Every row gives one point. Each copy is the shape, with its points in the same order, turned, moved and blurred by noise. Some copies are also mirrored. Which?

Shape (6 x 2):
-1 46
-15 -10
-11 -6
4 2
29 38
-41 -18
Copy 1 (6 x 2):
-60 10
-4 26
-8 21
-16 6
-53 -18
3 49
Copy 1 is: mirrored
Copy 2 (6 x 2):
45 16
-7 -11
-4 -4
0 12
30 42
-13 -38
Copy 2 is: mirrored
Copy 3 (6 x 2):
-42 -14
13 21
7 9
0 -2
-27 -35
13 43
Copy 3 is: mirrored
Copy 4 (6 x 2):
18 47
-18 -3
-18 -2
5 -1
41 30
-43 -3
Copy 4 is: only turned

Shape (8 x 3):
-6 -18 -3
-1 21 4
-9 19 4
-3 -6 1
13 -11 -8
37 -20 5
-8 5 60
-1 -1 -7
Copy 1 (8 x 3):
-11 12 1
12 -20 -7
4 -21 -7
-5 2 1
6 14 -3
25 30 21
-4 -38 49
-1 2 -8
Copy 1 is: mirrored
Copy 2 (8 x 3):
6 -9 10
-7 20 -9
-13 16 -12
4 2 5
25 5 7
34 23 24
-39 40 34
6 2 -3
Copy 2 is: only turned
Copy 3 (8 x 3):
0 -18 -9
2 22 -3
10 14 -2
0 -9 -2
-12 -10 -15
-43 -7 -18
-17 15 53
4 -3 -10
Copy 3 is: mirrored

Shape (7 x 4):
-50 -4 -9 -6
2 -19 -22 -3
4 57 -1 -31
6 -21 -15 -1
-5 -25 -3 -1
-12 4 10 -8
4 -14 -21 55
Copy 1 (7 x 4):
-31 -33 -15 19
20 -27 -18 -9
-26 34 -3 -37
24 -24 -14 -4
18 -26 -6 4
-8 -2 1 0
40 -7 -44 34
Copy 1 is: only turned
Copy 2 (7 x 4):
-24 -11 -35 2
13 -32 4 6
-29 25 38 -31
21 -24 7 5
22 -18 -3 1
4 8 -7 -12
25 -3 7 60
Copy 2 is: mirrored

Shape (9 x 6):
22 8 -5 -3 -29 7
60 42 -5 12 21 7
27 -2 -6 -6 -11 16
-4 -6 14 22 -27 19
11 -21 18 11 -32 14
1 -15 -49 -18 -12 1
6 -12 13 -8 -5 -2
16 0 12 12 9 -40
0 2 13 -17 -15 3
Copy 1 (9 x 6):
19 -4 -16 2 -19 33
36 -10 4 -12 44 54
18 -22 -4 2 -10 28
13 1 7 38 -28 23
23 -5 9 23 -41 24
5 -28 -40 0 -10 -14
5 -6 14 0 -18 10
25 25 16 -12 6 -3
-7 0 4 -3 -24 21
Copy 1 is: only turned
Copy 2 (9 x 6):
20 -15 7 -29 11 23
51 -7 -45 -4 45 8
24 -11 -11 -15 2 24
3 -29 25 -1 12 14
18 -23 31 -6 -11 12
-20 -17 -29 -41 -17 31
9 2 3 -9 -5 0
10 -10 -10 -23 10 -38
3 7 11 -17 4 14
Copy 2 is: mirrored
Copy 3 (9 x 6):
-3 26 -17 5 -17 4
28 33 -35 -12 -5 -53
12 25 -18 4 0 6
6 -1 9 -6 -24 17
14 7 5 13 -24 25
-27 15 -33 2 26 24
4 12 10 17 6 4
-7 -9 1 33 1 -36
-5 24 13 12 -1 8
Copy 3 is: mirrored
Copy 4 (9 x 6):
18 -1 21 19 -25 -13
36 20 -25 17 3 -54
19 0 21 17 -2 -11
21 -10 7 0 -19 26
32 -23 23 7 -16 19
-31 -8 31 31 1 -9
14 -14 26 -11 0 -5
7 -33 -5 -25 -8 -34
12 1 33 -11 -14 -5
Copy 4 is: mirrored

Shape (11 x 8):
-4 32 -1 -22 -3 31 -15 15
11 36 -10 -38 13 -27 0 7
-34 3 22 -7 -12 -33 -4 5
-17 -19 18 4 24 -17 -18 20
18 1 -26 -38 2 -20 -34 -5
4 4 6 -1 -6 19 -5 -5
13 -14 -20 21 14 -23 17 19
-33 1 20 19 11 5 -13 -9
-14 23 -41 14 7 13 -8 -16
-21 -18 21 -17 11 -16 7 31
13 -27 -11 -21 22 21 -6 -1
Copy 1 (11 x 8):
7 26 -41 25 12 19 -1 -4
6 23 -19 14 16 -34 13 -34
-47 27 5 20 -4 -15 -16 -23
-39 17 25 12 28 1 -3 8
25 34 3 -9 23 -35 -16 -12
1 14 -7 12 -12 16 -4 2
-23 -13 6 -22 -2 -25 21 12
-37 31 11 10 -4 30 5 -8
-4 42 -27 -32 -17 11 14 -3
-42 -6 2 19 26 -6 -14 -9
14 -9 8 -12 24 18 -5 -1
Copy 1 is: mirrored
Copy 2 (11 x 8):
-31 4 24 -20 13 32 -3 10
-28 -2 -18 -32 -3 18 -28 -34
-47 -17 0 17 15 -23 5 -28
-17 -33 2 -16 26 -31 4 -9
-19 -30 -3 -22 -34 8 -32 0
-7 -3 21 2 0 14 5 -3
13 10 -24 -8 7 -35 -3 -2
-13 -27 9 20 38 -1 13 -6
-1 -2 -19 14 11 29 -16 24
-31 -14 -2 -23 13 -30 27 -16
8 -20 3 -27 -15 6 20 14
Copy 2 is: only turned
Copy 3 (11 x 8):
16 -22 6 -7 1 6 -34 19
9 2 1 -60 -17 -26 -4 14
-48 -5 15 -22 6 -3 11 -2
-27 0 -1 3 30 -30 8 9
17 -33 -11 -39 -7 -36 5 -14
9 -6 10 10 -12 -5 -3 4
7 35 -26 -9 13 -15 26 -5
-28 9 23 15 11 -12 -15 -9
17 12 -5 -10 -3 -4 -33 -37
-34 -5 -16 -8 10 -12 15 29
15 -16 -27 14 -15 -36 3 7
Copy 3 is: mirrored
